Rows are points. The points of each table are mixes of a few directions, plus a little noise. How many directions does each table use, and how many do they share? Where both have some left over, give the other angles between the two spaces (their principal angles), to ten degrees, smallest first.

First (6 x 2):
-141	3
100	-2
-129	2
-185	3
-175	3
530	-11
Second (4 x 2):
119	-4
-419	10
263	-6
36	-1
Directions: first 1, second 1, shared 1

First (8 x 4):
-80	-57	-215	84
-43	43	-438	95
33	124	-348	34
-59	-36	-187	66
-159	-239	120	81
140	112	324	-138
45	-40	442	-97
122	94	301	-123
Second (7 x 4):
-85	12	69	38
-98	-59	-103	-75
-205	-32	6	-15
103	205	508	341
-237	-114	-204	-156
128	-66	-238	-144
400	54	-39	11
Directions: first 2, second 2, shared 0; angles 50, 50

First (8 x 8):
-9	-297	25	-21	295	351	327	-108
-135	-26	-73	-33	45	31	-306	16
51	267	114	207	-233	-312	-80	-178
157	-233	-166	217	44	92	488	63
-68	96	161	-186	-164	-80	-344	18
-13	458	-5	-46	-30	-287	-177	11
104	-208	2	-86	34	165	313	118
-87	-57	-60	-52	9	39	-218	58
Second (7 x 8):
-523	22	-289	-260	-328	-31	261	-236
286	-14	164	142	182	20	-146	133
-411	18	-231	-202	-259	-22	207	-189
84	-6	49	40	54	4	-40	41
469	-19	264	231	291	28	-233	213
74	-3	42	37	49	5	-35	34
19	-1	10	11	12	0	-9	6
Directions: first 5, second 1, shared 0; angles 90

First (9 x 11):
119	178	-138	-75	135	188	-72	-305	-264	182	17
70	-44	-124	-171	120	245	-15	-155	91	304	184
24	-374	18	-242	-179	14	217	360	621	258	95
-67	111	144	228	-143	-310	6	148	-202	-394	-268
-73	161	64	203	35	-122	-100	-71	-282	-277	-92
-147	-264	86	1	-16	-21	30	230	402	-26	201
236	72	-166	-246	-23	172	88	-151	-64	363	-86
-33	122	24	119	40	-54	-72	-81	-208	-152	-54
-127	39	92	184	31	-114	-81	24	-94	-258	4
Second (10 x 11):
140	80	-215	-362	-26	147	57	-186	-118	315	23
-9	-200	220	385	96	34	-13	203	365	-55	8
-151	-25	-16	-75	4	-50	-46	5	-8	-108	148
179	295	-245	-374	-133	-8	66	-254	-474	159	-202
102	0	253	510	2	-111	14	180	66	-195	-315
-6	-8	85	161	1	-53	-7	64	21	-98	-71
141	-17	137	296	16	6	35	92	93	3	-215
-65	-180	198	334	83	0	-30	187	311	-109	46
-41	29	-148	-291	-13	50	-2	-111	-79	104	143
-292	28	-267	-583	-27	-12	-74	-180	-176	-16	433
Directions: first 3, second 3, shared 2; angles 70

First (10 x 18):
26	-37	-38	105	34	6	79	22	0	112	86	12	-140	105	90	-25	-20	-14
101	-141	-144	390	117	18	290	84	14	418	321	40	-502	377	332	-98	-81	-47
29	-42	-39	120	37	6	89	23	6	124	96	14	-152	110	101	-30	-25	-14
0	4	6	-7	-2	2	-5	1	2	-7	-5	0	11	-7	-7	2	1	0
31	-49	-46	131	42	7	95	28	5	139	108	14	-167	123	110	-30	-27	-16
-43	62	66	-175	-54	-11	-134	-39	-6	-188	-147	-18	228	-171	-145	42	36	22
63	-90	-96	255	77	13	188	54	10	272	211	28	-326	247	215	-62	-54	-29
-180	256	262	-715	-218	-38	-529	-153	-30	-761	-588	-70	912	-686	-598	175	143	84
-27	38	41	-110	-35	-7	-81	-22	-5	-115	-90	-10	139	-107	-92	27	21	11
2	-4	-3	8	4	1	2	2	-1	8	7	-1	-11	8	8	-1	0	0
Second (11 x 18):
155	143	148	135	-275	54	-4	9	-283	594	-53	-359	-519	-107	69	240	320	473
131	6	-87	13	38	25	-102	35	57	-57	-131	-95	-121	67	-11	-82	-23	-60
268	117	-5	413	-291	209	-49	-14	-287	126	2	-478	-584	97	299	-27	89	376
-190	-96	-1	-75	126	-52	92	-28	105	-254	106	279	368	-1	-22	-44	-152	-184
-11	-116	15	-122	166	-81	-16	75	136	95	-267	144	61	-45	-115	96	-3	-23
-169	-19	-84	-151	122	-51	24	-54	147	-408	235	252	436	45	-79	-180	-183	-374
-196	-296	97	-31	256	-88	148	74	167	-25	-302	400	289	-72	-14	179	-136	42
-20	0	-13	143	-56	70	42	-35	-62	-164	118	-28	8	53	133	-70	-79	21
237	224	-98	-180	-90	-21	-222	16	-6	229	-18	-305	-291	9	-187	-71	204	-87
110	185	-54	-120	-101	-9	-120	-25	-37	104	124	-191	-131	3	-110	-73	129	-85
-319	-144	83	-30	103	-55	204	-54	54	-244	193	385	479	-49	35	34	-166	-99
Directions: first 1, second 4, shared 0; angles 60

First (11 x 24):
-94	-56	104	110	93	122	137	-69	46	-343	-214	-19	136	74	-96	28	-84	-205	114	219	-1	69	-35	102
-460	-417	-23	-187	-51	15	-62	-180	94	-86	-248	132	223	89	-3	9	-140	179	-353	-297	266	-144	109	-120
-234	-195	62	2	37	89	62	-118	62	-254	-233	41	177	81	-63	25	-105	-64	-62	29	100	-15	18	21
339	303	-33	65	-10	-73	-28	149	-79	220	266	-79	-209	-90	47	-20	136	-16	177	90	-171	65	-49	24
-316	-226	190	164	171	250	242	-199	122	-701	-492	8	338	170	-188	65	-210	-349	130	336	72	82	-38	171
17	7	-1	6	2	0	5	5	-4	-3	12	-5	-8	2	0	-4	4	-3	13	14	-9	6	-5	4
134	87	-107	-107	-99	-140	-138	94	-57	375	250	5	-166	-83	106	-32	103	207	-98	-207	-16	-54	32	-102
512	454	-25	140	10	-71	0	221	-111	243	353	-135	-294	-116	54	-20	188	-89	310	203	-266	118	-88	80
126	76	-108	-114	-97	-137	-147	92	-58	379	246	10	-164	-80	104	-38	98	213	-112	-223	-14	-62	34	-111
87	21	-208	-266	-193	-244	-283	112	-73	674	370	60	-232	-127	188	-62	141	447	-312	-497	62	-160	99	-240
-103	-53	154	180	139	184	206	-93	69	-513	-304	-31	190	104	-143	49	-119	-317	199	343	-17	105	-60	166
Second (8 x 24):
-70	-55	-20	2	53	5	153	87	37	129	56	7	-56	28	-84	-52	-11	46	-23	-39	9	-38	23	-129
218	127	5	-29	4	-186	-30	119	-45	158	119	-68	-230	-73	53	120	152	98	-9	26	-106	54	6	21
-156	-102	-18	14	54	75	168	39	56	75	17	29	29	57	-106	-100	-70	11	-18	-48	51	-58	21	-136
-57	-39	-9	2	36	13	101	49	26	75	32	7	-29	21	-56	-41	-13	23	-14	-28	9	-27	16	-83
-694	-437	-62	74	141	448	485	-41	208	-3	-111	171	369	247	-351	-425	-381	-97	-34	-164	264	-232	50	-394
467	287	36	-52	-76	-318	-282	70	-134	63	107	-121	-293	-169	215	279	268	89	17	100	-185	146	-25	222
587	383	69	-53	-184	-315	-582	-113	-202	-213	-21	-126	-156	-215	376	377	280	-13	59	172	-193	222	-78	475
-295	-169	-5	47	-26	275	-13	-212	54	-285	-197	99	368	98	-47	-160	-220	-166	23	-21	153	-63	-18	21
Directions: first 2, second 2, shared 0; angles 30, 70

First (9 x 32):
-30	-85	-502	129	-55	124	-47	-490	-63	-151	-355	-356	-10	332	51	7	-421	-558	189	350	-387	-369	-335	-251	155	125	173	-108	451	163	-189	100
-12	14	137	-56	-52	-26	-7	73	-57	36	63	4	-18	-87	-47	-6	79	213	-55	-12	-10	28	84	63	-75	-88	-99	59	-75	-62	163	-22
58	-20	11	-86	-72	29	67	84	-250	-102	-298	34	30	-66	115	243	-22	54	-21	-228	207	224	-26	131	128	19	-37	-265	48	273	76	72
-198	-11	107	37	-292	48	51	-19	-64	198	86	-122	110	10	97	14	226	443	-359	-232	-129	-171	45	-15	-51	196	-61	50	11	11	270	-5
123	41	68	-94	174	-78	-55	54	134	-42	25	80	-194	-65	-93	-116	-53	-148	103	201	-28	35	87	90	-34	-211	-37	148	-142	-167	42	40
155	12	184	-75	201	-55	-15	302	-263	-210	142	257	107	-254	-258	152	-46	125	454	40	430	519	75	70	-143	-349	-145	-164	-113	32	-185	-230
-108	101	200	143	183	-117	-52	125	651	334	744	180	-34	15	-111	-475	330	105	-183	79	-122	-249	214	-111	-237	82	81	527	-354	-554	-134	-128
7	0	-110	77	72	20	24	-16	118	-3	-7	57	44	83	76	-2	-16	-205	21	-76	83	7	-65	-55	86	145	129	-67	38	61	-221	16
7	-44	-103	-70	-163	56	43	-109	-206	-63	-408	-140	-36	46	166	181	-90	-36	-132	-119	-51	-20	-85	79	174	84	-5	-186	153	251	185	163
Second (8 x 32):
-24	-159	-69	-69	-58	98	-66	-156	72	57	-1	-21	-135	115	110	-95	31	56	-305	-71	-136	-222	-128	53	-10	-37	-40	91	73	-134	40	69
-80	-492	-223	-219	-180	317	-204	-479	238	181	-5	-77	-424	353	343	-294	103	184	-946	-227	-435	-698	-403	173	-21	-112	-128	287	230	-420	127	216
70	421	190	192	155	-272	175	414	-201	-156	6	67	367	-302	-298	251	-90	-159	811	190	375	599	347	-146	23	99	108	-245	-197	364	-110	-187
33	204	90	93	73	-134	83	198	-96	-75	5	34	173	-143	-146	122	-43	-74	393	93	184	290	163	-72	12	48	49	-117	-95	170	-52	-91
4	31	15	13	11	-20	15	34	-17	-9	-3	6	27	-22	-24	18	-7	-13	62	16	28	45	27	-11	0	10	10	-16	-17	31	-12	-15
-31	-201	-87	-89	-72	131	-85	-196	96	76	3	-31	-174	142	144	-117	42	74	-385	-89	-176	-287	-160	72	-8	-49	-54	115	94	-170	50	89
28	177	77	78	64	-114	73	171	-82	-65	4	29	151	-123	-120	102	-37	-62	333	80	155	249	143	-64	10	44	45	-103	-81	149	-47	-77
1	15	7	7	5	-10	5	16	-8	-5	2	3	12	-9	-10	6	-4	-4	29	4	12	19	10	-6	0	6	5	-9	-7	12	-4	-6
Directions: first 5, second 1, shared 0; angles 40

First (11 x 32):
-49	230	10	-142	133	-146	97	142	246	40	20	-36	-42	-156	230	-91	24	-143	21	0	-115	-68	137	-146	69	-69	-74	-11	108	-39	39	85
-116	288	341	-10	23	26	-46	89	-131	103	114	111	-155	202	-118	176	-78	-147	73	92	-189	24	174	-141	-30	8	106	29	96	-147	-56	-93
98	-191	-83	21	-36	24	62	-113	-27	9	-90	9	66	-114	-35	0	91	183	-52	20	12	-34	-135	103	122	75	94	131	22	15	-53	-21
119	-236	13	73	-11	2	-3	-168	-77	-16	-56	30	44	-57	-50	51	63	250	-87	47	-1	-7	-138	68	119	103	143	119	-21	40	-78	-47
-480	875	71	-181	-12	70	-105	600	113	41	269	-70	-205	419	39	-91	-319	-949	342	-164	33	99	530	-249	-555	-370	-507	-502	6	-151	279	112
34	-130	-105	35	-106	109	26	-58	-102	10	-66	8	58	5	-129	11	38	65	8	-15	70	2	-107	139	3	35	30	61	-6	-5	-17	-34
130	-250	-108	39	51	-86	2	-137	83	-78	-59	-45	80	-155	115	-67	62	225	-111	-7	60	-18	-127	34	100	48	26	28	-68	116	-14	39
183	-350	-56	105	224	-293	-157	-199	234	-245	34	-121	74	-163	362	-138	-23	318	-227	-31	122	34	-92	-129	44	14	-62	-171	-253	300	38	123
79	-186	70	98	-7	7	-69	-143	-111	-38	-3	32	13	42	-68	73	2	191	-71	39	15	30	-90	30	38	78	110	42	-66	49	-58	-53
-33	-14	-249	-48	-202	212	137	54	-94	84	-121	-2	82	-26	-195	-37	76	-96	104	-57	89	-34	-95	231	-24	-11	-40	95	86	-88	18	-22
33	-36	96	14	-56	75	56	-67	-135	88	-43	83	-14	3	-149	113	62	102	1	75	-95	-26	-56	60	114	90	173	180	96	-90	-95	-90
Second (8 x 32):
294	58	-283	-201	209	-107	-389	-25	-6	333	55	-17	36	280	235	219	-317	-142	-168	-45	-9	17	106	506	138	231	120	-1	209	1	69	128
-190	-76	-105	-365	47	-245	-30	-314	-67	-151	-192	441	122	-48	-48	-97	-65	-12	69	-127	-142	-104	21	-58	-171	333	-130	-293	82	-188	-40	-278
145	67	182	492	-115	315	150	368	69	72	214	-503	-166	-25	-2	55	169	57	-10	176	168	101	-41	-80	149	-434	120	328	-155	192	24	290
-255	31	192	-275	-23	-72	-32	-146	78	-7	-154	185	237	-22	-170	-133	-10	-37	-177	-206	-92	113	-151	-52	11	-18	-117	-31	28	159	-14	-207
-253	12	309	57	-147	96	194	30	77	-127	-61	-25	93	-146	-220	-168	191	56	-48	-64	-1	101	-160	-284	-7	-250	-92	85	-123	165	-34	-103
115	-57	-122	219	-19	39	119	69	-82	-108	83	-72	-193	-56	84	43	73	65	216	169	51	-128	113	-90	-80	30	49	-36	-59	-182	-10	93
-67	3	17	-128	15	-54	-41	-74	13	5	-56	99	80	10	-33	-32	-36	-21	-53	-74	-39	18	-30	18	-6	49	-34	-39	33	23	-2	-77
208	-36	-191	205	28	32	28	88	-84	-15	115	-114	-202	14	149	109	1	34	175	172	63	-120	141	40	-35	63	90	-14	-16	-172	8	151
Directions: first 4, second 3, shared 0; angles 90, 90, 90

First (10 x 32):
-6	26	41	-45	-16	-12	-70	-11	20	9	56	-18	-35	1	36	2	35	-12	-39	21	-43	-8	66	47	-66	-13	-32	26	3	-45	20	-6
199	226	296	64	22	104	-45	193	78	111	205	-73	221	195	-91	25	-289	-265	-40	-292	294	209	-168	-245	179	-109	215	150	111	-31	-49	-154
-110	75	206	-356	-105	-148	-448	-120	138	51	372	-60	-306	-39	281	24	347	16	-267	225	-418	-86	562	399	-494	-48	-288	197	-9	-297	197	-22
106	-63	-170	308	97	138	383	120	-117	-50	-316	45	264	32	-240	-31	-300	-19	232	-211	359	87	-491	-334	422	45	241	-169	10	257	-162	7
152	141	161	115	32	102	61	151	31	75	66	-37	204	147	-118	18	-280	-194	22	-252	291	162	-234	-236	209	-69	204	72	81	46	-76	-92
27	58	76	-16	-7	17	-36	28	29	24	69	-16	20	44	-4	11	-37	-53	-22	-47	51	40	4	-19	5	-39	30	45	24	-29	2	-27
-117	-51	-42	-134	-44	-92	-138	-109	16	-30	47	1	-189	-79	137	-4	226	100	-77	189	-254	-108	263	227	-242	24	-192	11	-34	-86	75	45
-5	181	323	-281	-99	-78	-404	-17	155	89	429	-94	-152	63	194	38	157	-109	-257	58	-193	27	409	210	-342	-88	-146	240	51	-263	140	-87
-212	-368	-562	125	41	-69	325	-191	-196	-201	-516	154	-143	-272	-9	-59	226	376	221	300	-202	-250	-81	134	21	188	-149	-357	-155	219	-32	228
-35	-206	-345	237	71	55	372	-18	-151	-115	-420	89	108	-91	-142	-42	-90	146	230	9	130	-56	-322	-153	271	106	87	-246	-62	248	-109	101
Second (9 x 32):
308	-68	235	245	14	-127	-42	254	85	-153	3	-1	143	262	-123	-53	-103	-379	120	-328	162	68	-329	-248	61	5	369	186	289	180	1	-84
-663	138	-513	-514	-23	270	104	-553	-179	308	-18	-5	-303	-566	263	112	213	803	-256	700	-346	-137	702	521	-132	-16	-782	-390	-614	-391	-7	178
-108	25	-76	-83	-3	47	17	-88	-27	51	-1	-2	-47	-91	35	17	36	135	-39	109	-58	-23	110	83	-22	-3	-125	-69	-100	-66	-2	28
141	-27	103	108	9	-53	-19	111	40	-70	2	1	58	118	-58	-23	-47	-170	56	-148	76	29	-145	-107	27	-7	162	80	128	78	1	-37
-47	10	-28	-32	-5	15	3	-36	-11	16	-2	-3	-16	-39	15	7	16	56	-23	47	-23	-11	51	33	-8	-3	-49	-26	-39	-28	1	10
330	-66	256	251	10	-136	-59	267	92	-156	9	-2	144	281	-132	-58	-109	-396	124	-349	171	72	-344	-252	59	14	380	192	305	199	-1	-86
-63	15	-48	-48	-1	19	11	-56	-21	26	-5	3	-36	-57	33	10	14	82	-30	68	-35	-14	64	54	-9	-7	-79	-43	-66	-40	-2	20
-125	29	-98	-97	0	55	16	-107	-29	53	-6	4	-54	-109	56	19	42	152	-51	130	-68	-28	135	100	-28	0	-151	-75	-121	-73	3	39
228	-49	172	179	7	-96	-34	190	63	-112	4	0	101	195	-92	-41	-76	-288	93	-248	121	47	-239	-180	48	7	270	141	208	142	-5	-64
Directions: first 2, second 1, shared 0; angles 40

First (11 x 32):
-284	120	-207	-312	-62	82	-8	-37	185	64	-395	225	-144	-460	-131	32	32	-115	-205	259	94	114	-341	-126	88	-105	202	-184	239	-78	-2	110
98	-50	1	126	245	-297	-18	260	195	102	78	-199	34	330	-57	129	28	45	-173	97	192	-122	131	31	-5	230	-149	218	-169	-6	-272	113
-40	-17	-165	-231	-155	23	-108	-36	-59	35	-327	137	-139	-248	-141	-300	-63	-69	-21	-75	-77	143	-40	-109	238	-38	139	-131	300	-18	94	145
123	-4	231	360	83	-201	79	156	54	-80	456	-294	170	510	185	141	67	142	61	-32	-50	-108	269	136	-203	41	-247	166	-257	36	-217	-69
101	-26	121	176	39	-52	23	26	-42	-38	229	-118	83	246	81	47	10	69	87	-84	-47	-62	154	78	-90	18	-116	79	-134	31	-35	-62
-200	145	24	61	-310	-296	-28	191	211	-131	79	-164	-46	184	59	-310	92	85	-40	32	-282	242	218	-42	49	-155	-85	-167	330	9	-324	219
-61	36	-2	-4	163	77	78	-15	111	61	8	52	38	-92	12	324	46	-31	-100	197	187	-106	-191	20	-130	28	14	53	-168	-37	-12	-89
27	-108	-335	-450	91	152	-147	-98	-85	209	-632	315	-219	-514	-322	-141	-130	-193	-142	2	217	2	-294	-165	343	145	279	-30	186	-60	262	128
-97	17	-72	-263	-247	508	-1	-410	-324	-72	-254	365	-84	-589	4	-150	-96	-105	203	-123	-163	134	-268	-68	61	-254	264	-287	198	-7	505	-174
105	-20	184	291	49	-115	57	83	-11	-75	384	-214	139	379	153	89	41	98	94	-70	-66	-82	217	104	-167	24	-178	121	-201	52	-125	-86
225	-79	209	281	100	130	77	-101	-228	-67	366	-110	171	267	165	167	-23	80	230	-169	-25	-152	154	140	-199	30	-131	147	-338	59	137	-245
Second (9 x 32):
82	-77	-103	-104	47	-64	-80	47	-30	83	-178	19	-81	-19	-129	-141	-58	-33	-43	-66	52	-1	28	-43	173	115	38	40	64	-5	22	98
18	-21	-28	-27	13	-14	-17	16	-12	22	-37	4	-19	-7	-32	-30	-13	-6	-16	-14	17	4	6	-13	40	25	16	14	17	-3	9	24
-90	88	108	115	-58	64	90	-46	37	-82	197	-27	78	26	137	147	64	38	44	75	-58	7	-26	54	-177	-119	-44	-48	-71	3	-30	-99
-8	8	2	3	-5	3	-1	-4	1	-1	2	-5	-1	7	4	14	5	9	-5	0	1	0	-2	5	-5	-10	-3	2	3	2	0	-6
95	-84	-123	-118	60	-74	-99	52	-38	95	-209	21	-84	-27	-152	-157	-66	-43	-43	-74	65	3	33	-56	185	133	47	56	73	-16	33	111
-233	216	293	283	-136	172	221	-119	91	-224	474	-60	203	64	347	370	147	104	104	190	-160	3	-67	130	-445	-304	-107	-129	-175	16	-73	-267
446	-410	-551	-529	270	-335	-431	225	-175	440	-916	107	-382	-142	-665	-701	-285	-196	-197	-361	291	-18	128	-240	857	587	212	241	318	-34	146	511
-108	102	139	137	-69	85	105	-62	52	-112	232	-26	98	37	167	173	73	49	54	92	-74	0	-33	64	-214	-150	-53	-59	-76	12	-34	-127
-207	188	261	254	-122	146	192	-107	79	-203	436	-53	189	69	310	332	134	94	94	169	-141	16	-55	114	-401	-273	-94	-108	-146	17	-69	-239
Directions: first 4, second 1, shared 1

First (9 x 32):
186	-335	199	-170	33	243	55	-54	-17	-44	68	-66	64	148	180	155	71	3	-206	-60	-69	97	-112	163	108	-203	41	196	-23	-77	125	-64
-120	9	-113	-229	189	-226	-55	-233	-317	19	-213	-389	183	625	-457	-258	-28	8	148	-230	-129	-24	218	-98	242	-15	304	47	224	58	403	-38
-128	180	-98	129	-29	-124	-15	-6	-6	-14	-20	38	-8	-136	-48	-146	-115	19	80	67	-9	-1	20	-65	-101	162	-51	-109	8	60	-69	56
-181	384	-329	-112	9	-372	-183	-172	-305	-80	-86	118	324	-293	-196	-403	-469	194	-118	471	-310	148	-104	-82	-136	541	62	-38	-34	166	187	-121
261	19	-83	-280	-66	92	-156	237	120	126	72	309	0	-240	69	409	221	23	-150	252	25	-82	-101	-9	63	-76	-30	100	-220	-88	-124	-240
91	12	51	165	-103	150	35	333	370	160	72	163	-351	-112	91	416	414	-154	195	-170	354	-251	109	-59	3	-273	-162	-111	-91	-100	-382	48
155	-256	118	-230	55	144	4	-71	-83	-20	26	-96	120	212	56	97	48	26	-167	-35	-98	77	-72	111	137	-145	107	183	2	-57	188	-104
-31	-184	270	312	-90	227	203	-53	122	-164	144	48	-73	-277	443	-95	-181	1	-146	6	-11	162	-187	195	-214	25	-187	-8	-25	-12	-136	185
-255	169	-5	402	-18	-113	100	25	129	36	-58	-125	-250	64	-116	-163	52	-111	365	-292	229	-160	217	-119	-87	-20	-92	-255	148	53	-190	266
Second (11 x 32):
133	-184	159	7	-62	222	68	23	79	-86	135	137	13	-244	342	106	-62	27	-234	139	-57	127	-204	162	-80	-29	-113	104	-106	-48	-75	-15
-156	648	-474	76	-81	-403	-241	349	186	282	-121	289	-217	-250	-452	167	242	-53	434	108	289	-377	290	-385	-35	156	-52	-318	-91	72	-351	-51
-159	94	-45	103	32	-138	25	-155	-128	-81	-59	-100	82	12	-70	-289	-218	55	34	12	-97	71	10	-18	-69	174	30	-64	86	85	101	86
170	-208	87	-220	69	133	0	59	23	94	-23	-131	-58	385	-96	273	318	-80	44	-244	96	-104	100	4	230	-317	130	108	28	-79	82	-86
291	-779	460	-339	196	418	189	-256	-165	-89	12	-495	127	842	114	139	199	-77	-220	-483	-111	143	-19	264	376	-542	267	389	175	-165	447	-42
-66	72	-61	2	40	-95	-23	-34	-51	24	-63	-88	4	142	-162	-83	8	-13	111	-81	10	-49	94	-75	40	13	68	-41	69	34	55	19
210	-143	147	22	-134	272	35	149	201	-42	196	319	-52	-474	433	266	6	36	-267	256	10	80	-249	169	-140	-22	-206	79	-220	-78	-219	-56
-198	484	-318	174	-84	-314	-137	142	60	87	-61	213	-78	-351	-192	-98	-83	28	212	206	87	-133	98	-217	-155	298	-91	-262	-50	112	-224	31
29	-80	67	24	-17	73	34	-37	-2	-52	46	21	31	-75	126	-16	-71	20	-96	31	-43	77	-85	75	-38	5	-37	44	-25	-7	13	11
-40	-114	71	-7	54	8	55	-165	-115	-73	-29	-163	74	184	-7	-152	-107	14	-40	-89	-100	91	0	58	29	-6	59	49	87	8	158	43
-178	190	-88	150	-10	-169	-5	-97	-84	-73	-30	16	73	-159	-48	-278	-244	58	41	114	-81	63	-17	-45	-136	257	-28	-112	40	94	10	86
Directions: first 4, second 3, shared 3

First (8 x 32):
-98	-139	427	-80	291	112	-9	44	-300	-313	-292	31	307	-61	259	37	127	124	-251	-239	89	183	200	98	-583	152	18	-65	133	291	-168	149
411	10	-35	41	129	93	-5	305	167	177	74	-327	-288	175	-256	83	245	-127	-211	295	111	-78	-388	33	282	-453	349	-286	115	-10	232	-132
-121	16	-50	-5	-83	-44	7	-109	-13	-14	14	103	54	-49	50	-34	-97	27	105	-63	-49	3	100	-26	-10	128	-119	100	-55	-40	-56	25
-38	114	-336	51	-273	-113	7	-124	197	199	211	70	-165	-6	-135	-60	-177	-62	263	106	-111	-126	-47	-89	386	10	-125	138	-142	-233	65	-75
-163	-195	607	-118	404	153	-11	44	-439	-449	-413	61	449	-94	383	50	165	186	-342	-351	116	264	307	137	-843	244	12	-72	189	408	-253	216
-46	55	-169	26	-148	-64	1	-82	89	93	106	59	-65	-16	-56	-35	-105	-24	151	35	-60	-60	2	-52	185	36	-83	93	-80	-120	17	-30
109	61	-185	45	-101	-31	0	32	154	161	134	-68	-178	54	-150	1	-18	-76	74	148	-17	-92	-145	-35	297	-137	47	-21	-38	-127	111	-84
-39	83	-257	42	-215	-93	9	-107	144	144	163	62	-116	-8	-100	-45	-143	-46	210	73	-83	-94	-26	-72	285	25	-106	112	-114	-178	45	-55
Second (8 x 32):
106	29	-24	-9	3	58	-2	72	77	48	14	-149	-137	58	-95	0	71	-88	-136	14	1	8	-207	39	48	-209	110	-95	79	46	61	-21
-30	129	-175	-43	-212	64	2	-85	176	77	60	-169	-255	31	-135	-93	-54	-198	-154	-174	-137	45	-346	62	57	-274	3	-3	102	66	16	22
-336	-12	-129	47	-177	-224	7	-284	-101	-29	75	455	288	-169	192	-43	-305	202	516	-5	-74	-82	543	-154	63	587	-388	350	-295	-244	-141	25
128	-219	446	9	460	44	-8	237	-310	-210	-219	60	343	-1	202	153	235	233	-90	138	245	41	324	15	-322	198	152	-156	30	119	-31	17
-143	114	-33	-108	-176	136	-1	-137	84	-66	-63	-188	-178	-5	-33	-126	-44	-206	-323	-403	-168	166	-350	135	-244	-263	-27	-1	202	240	-91	123
-351	25	49	-79	-133	-2	0	-262	-114	-179	-104	159	163	-132	194	-105	-178	22	0	-384	-137	138	158	37	-349	232	-256	197	11	126	-219	159
400	-34	-106	120	135	-54	0	289	135	244	165	-109	-157	140	-221	132	166	17	133	528	168	-210	-88	-91	504	-177	255	-183	-89	-238	266	-213
225	-31	-27	64	101	-22	0	171	53	115	72	-61	-66	77	-108	78	107	21	54	286	104	-106	-37	-43	243	-93	149	-112	-40	-115	140	-112
Directions: first 2, second 3, shared 2
